Rows are points. Two turns around zero, p and q, are shown by what they do to some points. Write where each new point lands after one turn and then the other. Backwards means that the second turn is done in reverse. Each puzzle has new turns, and all numbers are rounded.

Turn p:
[-0.10 -0.20 -0.38] => [-0.16 -0.35 -0.21]
[-0.08  0.08 -0.36] => [-0.19 -0.09 -0.31]
[-0.06  0.05  0.34] => [0.03 0.19 0.29]
[0.24 0.06 0.40] => [0.32 0.24 0.24]
Turn q:
[-0.21  0.20  0.33] => [-0.13 -0.42  0.00]
[ 0.31  0.01 -0.18] => [0.08 0.27 0.22]
[-0.22  0.32  0.11] => [-0.32 -0.25  0.03]
[ 0.31 -0.53 -0.32] => [ 0.45  0.52 -0.11]
[-0.05  0.06  0.17] => [-0.01 -0.19  0.02]
[-0.14 -0.06 -0.11] => [-0.06  0.06 -0.16]
Where do these land?
q, then p: [ 0.04 -0.24  0.06] => [ 0.19 -0.02 -0.16]
p, then q: [-0.18 -0.13 -0.30] => [ 0.03  0.11 -0.35]
q, then p: [ 0.43 -0.07  0.15] => [0.39 0.19 0.16]
p, then q: [-0.28  0.43  0.09] => [-0.48 -0.19 -0.02]

Turn p:
[-0.22 -0.16 -0.23 -0.19] => [-0.34  0.09  0.19 -0.06]
[-0.24  0.13  0.34 -0.13] => [ 0.19 -0.23  0.29 -0.18]
[0.11 0.04 0.11 0.45] => [ 0.37  0.19 -0.11  0.21]
[ 0.22 -0.12 -0.27 -0.14] => [-0.31  0.01 -0.23  0.06]
[-0.38  0.36  0.03 -0.10] => [ 0.12  0.06  0.24 -0.46]
[ 0.51 -0.24  0.02  0.11] => [-0.02 -0.12 -0.38  0.41]
Turn q:
[ 0.48 -0.08 -0.20 -0.09] => [ 0.35 -0.15 -0.06  0.37]
[-0.45 -0.11 -0.11 -0.06] => [-0.43  0.06 -0.18 -0.08]
[-0.35 -0.19  0.07 -0.10] => [-0.27  0.00 -0.24 -0.21]
[-0.11  0.41  0.15 -0.04] => [ 0.02  0.38  0.20 -0.13]
[ 0.25 -0.06  0.04 -0.26] => [ 0.29  0.03 -0.21  0.08]
[0.18 0.03 0.05 0.55] => [ 0.04 -0.32  0.48 -0.02]
Where do these land?
q, then p: [-0.30  0.06 -0.18  0.11] => [ 0.10  0.10  0.32 -0.13]
p, then q: [-0.27  0.06 -0.16  0.18] => [ 0.15  0.29  0.13 -0.09]
q, then p: [ 0.04 -0.13  0.31 -0.02] => [-0.26 -0.19 -0.11 -0.01]
p, then q: [-0.19 -0.14 -0.28  0.06] => [-0.11  0.26  0.17 -0.17]
q, then p: [ 0.75 -0.15  0.25 -0.29] => [-0.16 -0.08 -0.74  0.38]
p, then q: [-0.33  0.16 -0.17 -0.14] => [ 0.07  0.33 -0.19 -0.19]
q, then p: [0.30 0.14 0.22 0.10] => [ 0.08 -0.31 -0.23  0.12]
